Rows are points. Each table stands for the endless flat space through its points: a line for two points, a plane for three, and so on. Write the one point that lies in both, or say that there is none.

First (2 x 3):
[[  6.3  -8.3 -18.2]
 [  4.2  -5.4 -15.4]]
Second (2 x 3):
[[  6.0  -2.5  -9.3]
 [  4.7  -2.5 -10.4]]
They share: [  2.1  -2.5 -12.6]

First (2 x 6):
[[11.3 -3.6  8.6  8.4 11.7  6.2]
 [ 5.5 -4.4  3.4 11.8 11.5  6.2]]
Second, 3 rows:
[[  5.4   2.9   3.1  11.2   4.1   2.4]
 [ 28.0 -21.5  21.4  -2.0  20.8  15.5]
 [  6.0   6.9   7.9  14.6  12.7  -8.4]]
They share: no point

First, 3 rows:
[[  8.8  -4.0 -17.4  -1.9  -9.4   4.2  -2.1  -9.5]
 [ 16.3  -5.5 -15.6   5.0 -17.5  -3.6  -4.8  -3.8]
 [  5.2 -10.0  -7.4 -10.7  -6.2  16.6 -14.1 -15.5]]
Second (2 x 8):
[[ 12.6  -3.2  -7.4  -9.7  -8.6   9.8  -8.5 -14.5]
 [ -1.4 -12.7 -19.9  -1.2  -6.6  11.3  -7.5  -9.5]]
They share: [  7.0  -7.0 -12.4  -6.3  -7.8  10.4  -8.1 -12.5]

First, 3 rows:
[[  0.7   8.9   7.8   6.8   5.2  -9.0 -25.0  14.2 -16.1  -0.7  -7.8]
 [ 18.6 -15.3  21.3 -10.0   0.6  -9.7   1.0 -11.6   1.2   1.1   7.9]
 [ 14.4  -8.7  20.3  -4.6  -0.6 -15.1  -5.0  -4.2  -3.2   0.7   6.3]]
Second:
[[  6.4  -7.4   8.1   5.8   9.3  -8.0 -12.2   7.4 -10.1   4.5   7.4]
 [  7.1  -7.8  14.2   7.3   1.4   0.7 -13.2   7.0 -13.8  -3.0   4.9]
 [ 10.3   2.2  14.6  -8.3  -0.6  -9.7 -14.8  -0.2  -7.0  -1.4  -7.5]
 [  7.7  -4.1  16.3   9.2  18.1 -16.3  -8.8  -2.0  -1.9   4.6   4.0]]
They share: [  8.7  -2.1  13.4  -1.0   3.6  -8.2 -13.4   2.4  -8.3   0.1  -1.2]

First, 2 rows:
[[ -1.1   0.1  -8.3 -12.4  -2.2   1.5  -8.1   6.7  -1.3   0.3  10.1 -19.0]
 [  1.3   0.7  -6.0  -8.8  -3.4  -1.7 -11.4   5.9  -1.8  -2.0   7.9 -16.8]]
Second, 4 rows:
[[ -2.5  -1.2 -12.5  -6.3  10.1  -3.4  -5.6  -4.7   3.6   4.3   0.5 -26.5]
 [ -0.1   0.5  -8.3  -9.8   7.2  -3.9  -8.3   0.3   3.1   1.5   3.3 -19.8]
 [  7.8   4.1   6.3  -9.2 -13.1  -3.9 -20.7  14.3  -5.8 -12.4  13.2  -1.9]
 [ -2.8  -3.2 -17.9   2.3   6.8  -5.4  -6.0  -9.1   1.7   6.6  -4.6 -34.0]]
They share: [  3.7   1.3  -3.7  -5.2  -4.6  -4.9 -14.7   5.1  -2.3  -4.3   5.7 -14.6]

First, 2 rows:
[[ -9.4   7.7   3.6  -3.4  -5.4  -6.7   6.3  -5.5  15.7 -11.5  -4.0  -3.9
   -4.4   9.4]
 [ -9.3   7.8   7.0  -2.3  -6.7  -6.9   4.3  -3.1  15.2  -8.7  -2.1  -7.3
   -6.6   6.0]]
Second, 2 rows:
[[  0.7  12.4   9.5   6.6 -11.6 -18.5  -5.8  -4.0  16.5   1.6   2.2  -7.7
   -1.6  -3.4]
 [ -5.9   9.4  10.1   1.4  -9.2 -10.9  -0.4  -1.8  15.3  -3.4   0.6  -9.7
   -6.4   0.6]]
They share: [ -9.2   7.9  10.4  -1.2  -8.0  -7.1   2.3  -0.7  14.7  -5.9  -0.2 -10.7
  -8.8   2.6]
